Each point is reached from the start by the listed moves, each made once or not at all, plus a little noise. Is the number of moves made odd or even? Then give how often each move was made.
In the rows, zero is written as 128.

Moves:
(1): [150 149 118 127]
(2): [106 142 106 107]
(3): [ 96 164 161 108]
Start: [132 125 139 122]
Points:
[110 139 116 101] => odd (0, 1, 0)
[100 161 173 103] => odd (0, 0, 1)
[ 77 176 151  82] => even (0, 1, 1)
[132 160 108 100] => even (1, 1, 0)

Moves:
(1): [161 101 110 135  97 145 120 159 130 156 120 141]
(2): [155 149 173 129 125 117 136  90 139 149  85 107]
(3): [135 110 150 108 152 126 131 111 146 115 129 162]
(4): [126 109 118 123 150 130 133 135 137 125 117  95]
(5): [144 119 113 137 167 115 141 137 113 127 141 134]
(6): [139 131 120 135 120 155 149 106 109 138 128 119]
(7): [120 127 152 124 130  93 156 148  95 149 129 109]
(8): [118 144 118  86 127 137 103 121 135 144 145 108]
(9): [151 134 132 130 128 121 128 160 159 118 156 121]
(10): [116 104 130 125 140 130 124 103 134 165 147 138]
(11): [115 107 165 133 121 133  91 121 118 114 136 117]
Start: [135 137 140 121 113 125 136 117 121 122 126 129]
Points:
[182 141 195  65 136 138 138  42 180 184 144 116] => even (0, 1, 1, 0, 0, 1, 0, 1, 1, 1, 0)
[188  47 133 141 139 160 131 143 126 167 173  96] => odd (1, 0, 0, 1, 1, 1, 0, 0, 1, 1, 1)
[167 129 244  66 147 114 139  83 135 151 125  44] => even (0, 1, 1, 1, 0, 1, 1, 1, 1, 0, 1)
[217 116 165 126 100 128 144 149 174 158  88  82] => even (1, 1, 0, 1, 0, 0, 0, 0, 1, 0, 0)

Moves:
(1): [143 114 133 113 128 160 115 123 122 115 129 126 132 122 131 126 128 110
 144 119 124 133 137 148]
(2): [138 131 112 104 137 120 139 130 135 124 123 144 148 118 116 121 124 141
 119 115 115 111 120 132]
(3): [128 156 128 114 153 136 124 147 143 132 146 125 126 137 125 112 130 148
 148 133 114 111 122 135]
(4): [140 135 117 140 118 106 121 124 119 121 144 118 116 126 121 122 136 128
 127 131 114 130 137 143]
(5): [129 117 139 134 136 133 130 129 128 122 124 130 114 123 107 120 130 141
 135 122 127 127 123 127]
(6): [129 114 107 119 119 145 127 132 132 113 133 135 126 125 124 126 124 116
 136 111 135 121 135 116]
(7): [141 130 103 117 132 143 139 139 117 114 111 122 107 137 122 133 124 138
 122 135 115 127 129 138]
(8): [126 131 131 132 129 124 125 139 141 157 111 141 127 118 124 136 113 127
 123 126 124 118 114 136]
(9): [140 120 118 140 125 131 150 133 135 136 144 122 141 127 148 138 123 156
 105 130 147 134 147 135]
(10): [130 107 117 131 131 138 124 119 118 141 128 116 135 122 136 134 126 144
 121 129 123 125 115 130]
(11): [142  89 143 121 124 134 123 146 109 162 128 147 129 133 119 137 127 140
 133 140 139 141 131 115]
(12): [139 131 115 142 108 131 134 105 127 134 121 141 126 105 128 141 137 131
 142 125 130 107 131 130]
(13): [136 133 130 137 133 136 132 136 120 124 134 141 128 111 122 120 116 120
 117 135 136 140 119 116]
(14): [142 134 131 130 133 123 123 120 122 122 137 123 139 141 120 137 116 119
 127 124 132 117 127 129]
(15): [144 141 125 126 125 132 142 131 124 131 121 110 127 121 141 132 120 132
 144 124 140 123 128 124]
(16): [128 144 148 116  94 136 124 130 124 120 133 111 121 121 113 149 129 143
 114 125 107 153 122 125]
(17): [141 120 134 138 131 139 145 132 136 132 128 126 126 124 128 135 153 106
 144 113 101 135 105 130]
(18): [125 123 130 145 114 126 110 154 108 107 117 131 152 132 136 131 117 141
 132 134 126 131 135 123]
(19): [126 129 111 126 117 131 132 129 140 126 119 124 137 134 131 137 128 133
 141 133 137 142 124 134]
(20): [147 131 118 123 167 124 101 141 139 113 123 116 118 132 126 144 149 132
 116 128 134 160 133 124]
(21): [139 143 116 125 114 149 142 139 115 127 119 124 125 127 126 116 141 125
 114 119 145 123 117 145]
(22): [119 129 136 127 116 128 133 119 130 144 126 143 117 144 147 118 126 129
 136 110 126 150 118 122]
(23): [110 160 117 115 134 133 141 126 118 151 120 121 127 130 118 141 126 119
 136 121 132 141 162 142]
(24): [125 134 130 119 136 129 130 132 114 120 146 122 114 117 137 143 131 121
 133 123 124 130 109 141]
Start: [155 132 141 136 120 129 136 123 148 141 117 118 143 132 135 138 120 107
 137 132 131 125 142 139]
Points:
[210 103 157 104  73 229 147 181 110 160 123 139 121  81 108 173 128  63
 141  91 111 170  81 161] => odd (1, 0, 0, 0, 0, 1, 0, 1, 0, 0, 1, 0, 1, 0, 0, 1, 1, 0, 0, 0, 1, 0, 0, 1)
[249 207 109  68 116 225 185 184 137 122 109  95 136  98 107 168 110 107
 159  89  82 127  49 208] => odd (1, 1, 1, 0, 0, 0, 1, 1, 0, 0, 0, 0, 1, 1, 1, 1, 1, 0, 1, 0, 1, 0, 0, 1)
[233 122 138 142 104 206 142 219 138 129 136 123 150 156 116 162 136 164
 144  97 146 218 105 121] => even (0, 0, 1, 0, 1, 1, 0, 0, 1, 0, 1, 0, 1, 1, 0, 1, 1, 1, 1, 1, 1, 1, 0, 0)

Moves:
(1): [129 119 130 108 120 153 110 125 120 116 103 134 135 121 128 128 134 119
 127 129 133 145 133 136]
(2): [145 137 137 140 115 124 134 132 124 127 123 134 131 123 120 120 130 132
 123 121 126 122 111  96]
(3): [127 121 135 148 122 123 123 115 149 108 113 111 135 125 137 156 131 110
 135 129 106 138 153 130]
(4): [151 122 129 134 137 105 127 132 120 125 150 141 134 134 140 134 118  96
 113 112 125 131 124 126]
(5): [133 126 141 114 123 135 121 132 129 134 116 131 147 118 110 149 129 122
 133 137 113 131 126 133]
(6): [108 108 114 133 140 136 140 119 145 128 112 120 132 129 129 121 129 138
 118 106 113 141 127 142]
(7): [130 120 114 122 111 121 130 129 126 135 132 127 136 134 132 126 132 123
 125 115 139 124 125 121]
(8): [122 131 137 112 132 135 132 146 126 117 134 131 130 118 141 133 140 136
 118 141 128 123 123 111]
(9): [134 108 143 138 117 112 143 141 112 124 133 121 140 131 140 123 118 125
 133 150 141 142 125 118]
(10): [120 126 135 110 137 141 132 118 128 142 131 143 118 126 120 144 128 133
 124 131 122 144 128 118]
(11): [119 134 138 121 127 128 121 120 126 123 131 119 123 128 130 125 133 132
 136 119 112 129 136 126]
(12): [121 115 149 108 144 132 126 123 138 129 118 107 131 130 124 131 135 131
 130 121 139 125 122 144]
(13): [136 132 121 124 136 139 138 133 118 122 135 120 127 128 116 126 109 146
 123 136 154 139 128 128]
(14): [151 129 135 138 115 117 128 118 127 126 129 119 142 139 136 132 130 130
 125 135 121 132 129 125]
(15): [116 126 119 129 132 136 134 122 142 106 115 126 138 142 121 134 131 118
 144 137 128 136 123 127]
(16): [116 131 159 124  98 152 140 131 120 127 133 124 129 130 133 128 117 127
 126 142 130 134 142 133]
(17): [121 151 137 136 113 118 140 137 123 137 131 120 123 121 120 119 133 133
 124 137 130 127 124 131]
(18): [125 122 128 136 133 133 107 122 126 125 132 139 133 140 126 130 126 135
 114 127 121 129 137 129]
(19): [142 112 158 124 134 151 122 129 106 101 131 162 146 124 145 150 137 112
 150 130 155 151 114 129]
(20): [119 143 132 130 129 132 124 135 125 138 120 128 121 136 120 137 133 142
 129 127 116 120 131 127]
(21): [138 137 139 139 113 136 127 159 138 140 134 111 122 131 130 122 129 135
 133 125 128 135 136 118]
(22): [131 118 135 119 115 120 127 129 134 111 120 136 135 126 135 130 120 130
 132 134 127 141 118 127]
(23): [125 140 137 132 129 116 139 130 131 136 142 129 144 127 134 101 124 126
 124 124 136 121 154 108]
(24): [132 106 111 120 134 135 136 118 127 122 125 137 113 132 118 122 148 126
 125 124 122 124 143 141]
Start: [126 151 142 109 134 124 114 132 134 113 149 133 143 127 138 138 125 126
 141 154 122 130 122 125]
Points:
[154 157 229  76  48 200 131 173  86 105 139 167 153 126 144 162 179 139
 133 175 135 176 126  74] => even (1, 1, 0, 0, 0, 0, 1, 1, 0, 1, 0, 0, 0, 1, 0, 1, 1, 0, 1, 1, 1, 0, 0, 1)
[ 79 139 216  76 113 157 159 159 126 136 147 134 179 119 141 149 118 152
 121 186  96 162 153  90] => even (0, 0, 0, 0, 1, 1, 0, 1, 1, 1, 0, 0, 0, 0, 0, 1, 0, 0, 0, 1, 0, 0, 1, 0)
[148 120 203  69  82 125 126 170 113  84 155  91 185 140 155  93 142 161
 117 180 160 174 164  95] => even (1, 0, 0, 0, 0, 0, 1, 1, 1, 0, 1, 1, 1, 1, 0, 0, 1, 1, 0, 0, 1, 1, 1, 1)
[126 156 249  76  59 226 104 163 112  52 123 145 197 116 127 207 143 121
 155 189 128 217 141  71] => odd (1, 1, 1, 0, 1, 0, 1, 1, 0, 1, 1, 0, 1, 0, 1, 1, 1, 1, 1, 0, 1, 0, 0, 0)
[106 143 201  98  75 129 137 148 155  74 179 134 164 150 163 149 141  96
 120 160  83 173 194  78] => even (0, 0, 1, 1, 0, 0, 1, 1, 0, 1, 1, 0, 0, 0, 1, 1, 1, 1, 0, 0, 1, 1, 1, 1)
[137 165 234 141  83 142 133 165 119  81 186 114 202 153 187 158 126 129
 115 139 116 184 186  88] => odd (0, 0, 1, 1, 0, 1, 1, 1, 0, 0, 1, 0, 1, 1, 0, 1, 1, 1, 1, 1, 1, 0, 1, 0)
[ 70 107 210  63 129 194 153 112 140  73 106 156 149 145 122 173 155 138
 162 162 122 194 113 164] => even (0, 0, 0, 0, 0, 1, 0, 0, 0, 1, 0, 1, 0, 0, 1, 1, 1, 0, 1, 1, 0, 1, 0, 1)
[155 161 179  78 122 165 126 174 120  96 156 164 173 125  99 136 140 120
  99 172 124 172 147  61] => odd (1, 1, 0, 1, 1, 0, 0, 1, 0, 1, 0, 0, 1, 0, 1, 0, 1, 1, 0, 0, 1, 0, 1, 1)
[131 134 202  91 105 142  77 110 162 112 133  91 182 148 154 152 145 122
 135 129  99 172 195  99] => even (1, 0, 1, 0, 0, 0, 1, 0, 0, 1, 1, 1, 0, 1, 0, 0, 0, 1, 0, 0, 1, 0, 1, 0)
[147 126 216  85 106 124 145 176 122 105 121  98 181 121 110 105 126 138
 122 137 116 183 140 102] => odd (1, 1, 0, 1, 1, 1, 0, 0, 1, 0, 1, 1, 1, 0, 0, 0, 1, 0, 0, 1, 1, 1, 1, 1)

Moves:
(1): [116 117 136 127 113 128 139 130 135 135 128 125 132 138 117 102 118 129
 112 127 121 131 121 129 139 137]
(2): [152 113 128 140 105 144 128 103 120 118 146 108 146 117 111 123 116 118
 122 131 130 123 117 150 128 102]
(3): [134 148 136 138 106  99 104 122 106 136 136 143 120 129 147 109 147 109
 128 131 133 122 150 122 142 123]
(4): [120 147 153 115 134 147 129 111 122 139 122 133 131 127 102 129 140 135
 140 128 112 142 129 142 125 116]
(5): [135 126 109 113 120 107 107 107 107 115 128 119 136 112 130 119 140 134
 116 124 132 122 131 131 124 109]
(6): [123 152 141 124 121 124 129 147 130 134 138 137 145 112 137 143 131 126
  94 132 148 122 132 127 117 116]
(7): [132 128 109 121 118 153 112 147 149 131 125 146 133 132 148 143 149 114
 136 115 135 135 128 140 145 123]
(8): [118 135 110 150 132 104 130 127 135 143 133 118 130 145 153 158 121 162
 137 117 122 104 135 112 162 126]
(9): [130 111 125 132 140 130 148 129 125 130 106 118 140 117 112 121 134 138
 130 132 124 126 122 112 131 105]
(10): [115 128 150 136 141 129 104 121 123 171 133 146 131 123 137 104 132 121
 139 133 136 149 126 126 116 119]
(11): [127 148 120 132 124 153 146 136 135 122 131 111 114 135 123 135 138 106
 146 145 159 132 133 128 105 121]
(12): [138 130 129 116 153 111 117 142 132 132 126 116 122 132 126 117 135 124
 156 141 111 127 136 114 120 123]
(13): [124 121 116 121 131 141 110 135 109 126 137 143 115 126 125 133 118 145
 137 113 125 110 117 137 135 128]
(14): [134 127 127 129 122 128 123 132 132 101 129 107 131 114 122 123 133 112
 119 123 120 140 113 143 146 117]
(15): [135 129 130 135 114 144 125 149 134 121 122 135 119 116 130 120 114 125
 128 135 137 129 139 115 140 143]
(16): [128 120 117 155 156 158 138 107 135 122 120 135  95 137 158 138 140 111
 125 120 143 159 130 111 124 106]
(17): [131 123 147 133 123 109 127 116 122 124 135 136 113 129 110 133 127 132
 122 129 148 119 136 120 124 137]
(18): [143 150 141 127 132 129 122 111 144 155 123 133 134 140 126 130 125  95
 133 111 119  85 142 139 176 115]
(19): [119 154 136 113 130 129 132 118 129 126 121 139 130 140 134 123 131 136
 132 113 133 131 107 138 117 107]
(20): [121 139 130 108 132 126 120 121 128 121 128 131 134 127 115 131 132 120
 150 119 118 125 119 116 129 132]
(21): [122 141 128 150 126 132 123 116 133 135 113 128 116 141 120 150 121 133
 138 136 133 100 129 131  98 121]
(22): [115 128 131 105 128 118 115 137 126 113 133 149 117 135 120 136 111 138
 128 137 131 143 126 129 112 132]
(23): [119 145 147 117 135 128 138 121 139  97 126 105 141 118 146 123 149 121
 140 108 137 141 146 141 138 125]
(24): [122 120 154 119 124 148 113 123 139 148 127 119  91 109 134 105 104 118
 130 130 107 132  97 137 140 112]
Start: [123 144 139 148 132 113 123 158 136 124 108 129 126 129 143 132 135 135
 112 132 111 118 150 115 139 129]
Points:
[ 63 218 133 161 134 102  72 120 104 135 102 157  90 140 173 138 163 135
 124 116 168 112 120  85 117  11] => odd (1, 0, 1, 0, 1, 1, 0, 1, 1, 1, 1, 0, 1, 1, 0, 1, 0, 0, 1, 1, 1, 1, 0, 0)
[147 201 208 127 140 113  49 122  97 180 126 135 168  83  94  88 169  70
 153 120  78  79 145 134 196  19] => odd (0, 1, 1, 1, 0, 1, 0, 0, 1, 1, 0, 1, 1, 1, 0, 0, 0, 1, 0, 1, 0, 0, 0, 0)
[109 236 108 108 100  66   7 192 121  94 115 176 110 126 187 174 154 148
 147 105 124  63 149 106 162  67] => odd (0, 0, 1, 0, 1, 1, 1, 1, 0, 0, 0, 1, 1, 1, 1, 0, 0, 0, 1, 1, 1, 1, 0, 0)
[119 129 183 139 151 154 108 154 194  93 102  93  60 116 179  91 167  73
 130 101 106 177 133 124 191  86] => even (1, 0, 0, 0, 0, 0, 1, 0, 0, 0, 0, 1, 0, 1, 0, 1, 1, 0, 0, 0, 0, 0, 1, 1)
[ 68 233 213  98  94 166 118 178 188  69  95 106  86 107 133 114 109  90
 123 131 145 137 104 141 111  85] => odd (1, 0, 0, 0, 0, 1, 0, 0, 0, 0, 1, 0, 0, 1, 1, 0, 0, 0, 1, 1, 1, 1, 1, 1)

Moves:
(1): [129 151 125 113 135 133 133 129 134 139 126 124 116 140 134 145 117 127
 139 124 113 128 134 129 132 137 117]
(2): [123 124 125 126 129 130 129 132 118 134 131 130 122 125 126 117 123 135
 129 137 127 139 142 124 141 132 132]
(3): [114 140 129 125 131 123 136 144 132 149 124 134 123 111 113 127 136 110
 111 128 115 142 129 129 141 145 130]
(4): [130 125 133 131 118 126 118 129 127 125 135 122 136 117 121 134 127 142
 127 129 140 124 118 126 126 125 119]
(5): [116 123 124 131 116 132 123 119 119 106 112 132 114 139 129 126 139 141
 118 127 148 127 133 137 111 149 117]
(6): [127 132 128 127 119 110 121 125 122 126 126 131 137 130 131 136 129 122
 137 124 127 115 131 143 130 136 119]
(7): [113 133 123 123 130 133 135 143 130 129 131 142 127 115 135 123 129 122
 133 132 130 136 128 129 131 128 136]
(8): [124 121 121 143 141 137 116 132 133 133 142 116 136 140 110 127 139 115
 126 136 126 125 121 129 132 153 139]
(9): [124 124 135 118 128 126 130 124 123 113 137 128 131 138 134 120 128 127
 119 135 123 122 116 127 128 127 122]
(10): [123 139 112 149 154 108 130 122 135 131 127 128 122 143 115 137 122 134
 116 123 117 123 125 110 139 121 122]
(11): [139 109 129 136 132 125 125 128 130 126 135 109 128 151 137 111 152 146
 121 127 136 130 125 126 144 126 132]
(12): [112 139 139 118 120 133 127 106 125 131 144 141 124 121 131 126 147 130
 119 144 126 128 127 125 144 132 141]
(13): [125 129 130 124 135 121 128 127 131 124 137 126 115 122 126 120 128 130
 129 111 129 127 135 121 139 133 134]
(14): [125 134 134 128 121 131 137 146 122 124 133 128 134 136 127 125 143 133
 117 124 136 109 136 123 115 123 138]
(15): [123 131 139 134 114 130 108 134 124 127 130 126 119 127 146 144 143 127
 136 128 109 127 133 134 106 110 138]
(16): [125 123 147 139 137 128 129 130 132 122 119 116 132 131 123 132 130 143
 138 126 117 143 137 138 128 122 128]
(17): [140 134 129 115 134 127 118 128 121 130 123 132 128 121 121 129 135 131
 146 132 136 124 120 126 116 118 117]
(18): [149 121 126 152 132 124 131 131 135 121 137 126 128 131 131 111 127 137
 134 120 119 125 127 142 115 132 118]
(19): [125 113 127 127 145 138 135 130 117 144 128 124 130 123 142 135 133 132
 153 129 140 155 133 111 139 125 127]
(20): [131 136 128 131 131 118 132 136 121 128 120 129 122 129 128 142 120 129
 119 127 122 124 135 133 129 140 138]
(21): [122 130 125 117 153 125 129 121 127 145 132 133 136 122 131 122 125 133
 114 120 122 127 133 129 135 148 144]
(22): [126 124 147 142 137 129 125 131 115 117 122  89 111 126 151 128 132 137
 121 119 136 131 124 148 114 113 131]
(23): [124 131 121 136 134 134 130 123 131 113 125 127 128 124 122 131 127 132
 120 128 118 112 128 132 134 141 125]
(24): [109 122 120 120 127 131 148 131 120 150 134 135 109 111 125 130 146 125
 115 127 110 128 132 159 143 122 141]
Start: [121 132 130 135 107 114 152 124 126 111 129 122 137 142 127 147 129 149
 142 112 136 116  99 111 114 128 131]
Points:
[103 109 107 194 154  90 153 109 116 131 174 102 131 148 113 159 189 185
 123 120 110  97  92 139 181 171 146] => odd (0, 0, 0, 1, 0, 1, 0, 1, 0, 1, 1, 1, 0, 0, 0, 0, 0, 1, 1, 1, 0, 0, 1, 1)
[ 76 111 151 159  68 103 136 135 100 107 181 111 118 159 126 130 249 170
  87 126 114  80  90 181 116 169 149] => even (0, 0, 1, 1, 1, 1, 0, 1, 1, 0, 1, 1, 0, 1, 1, 0, 0, 1, 0, 0, 0, 0, 0, 1)
[102 157 198 129 114 121 125 145 107  97 160  68 102 142 168 156 205 207
 153 101 133 112 110 126 101  82 154] => odd (1, 0, 0, 1, 0, 0, 1, 0, 0, 0, 1, 1, 1, 1, 1, 1, 1, 0, 0, 0, 0, 1, 0, 0)
[ 96 143 133 178 144 111 161 135  80  83 135 108 103 129 140 147 168 218
 134 119 168 110 114 112 102 146 131] => odd (0, 1, 0, 1, 1, 0, 1, 0, 0, 1, 0, 1, 0, 1, 0, 0, 1, 1, 1, 1, 0, 1, 1, 0)
[105 125 135 114 142 104 133 140  93 146 159  94  96 165 149 176 189 151
 174 107  98 112 109 144 148 146 151] => odd (1, 0, 0, 0, 0, 1, 0, 1, 1, 0, 1, 0, 1, 0, 1, 0, 1, 0, 1, 1, 0, 0, 0, 1)
[112 149 163 175 145 109 173 188 103  99 113  94 114 110 126 132 148 175
 128 104 110 125 126 154  97 148 145] => even (0, 1, 1, 0, 0, 0, 1, 0, 0, 0, 0, 0, 0, 1, 0, 1, 1, 1, 0, 1, 0, 1, 1, 0)
[121 124 131 219 174  77 151 164 112 108 152  48 123 163 113 146 182 186
 110  75 133  93 103 120 144 178 138] => odd (0, 0, 1, 1, 0, 1, 0, 1, 0, 1, 1, 0, 1, 1, 0, 0, 0, 1, 1, 1, 0, 1, 1, 0)
[129 154 166 122 159 121 153 118  98 130 164  88 116 120 162 141 166 203
 158  82 153 117 108 109 109 134 140] => even (1, 0, 0, 1, 0, 0, 0, 0, 0, 0, 0, 1, 1, 1, 0, 0, 1, 1, 1, 0, 1, 1, 0, 0)
[ 71 161 136 132 180  94 150 141 118 118 136 138 113 114 114 140 149 163
 124 106  71 130 123 100 147 144 152] => odd (0, 1, 1, 0, 0, 0, 1, 0, 1, 1, 0, 0, 1, 0, 1, 1, 1, 0, 0, 0, 1, 0, 1, 0)
[ 78 136 141 128  94 118 153 134  84 116 157 159  93 110 162 143 223 170
 169 101 140 109 127 154  95 129 147] => odd (0, 0, 0, 0, 1, 1, 1, 0, 0, 0, 0, 1, 1, 1, 1, 0, 1, 1, 1, 0, 0, 0, 0, 1)
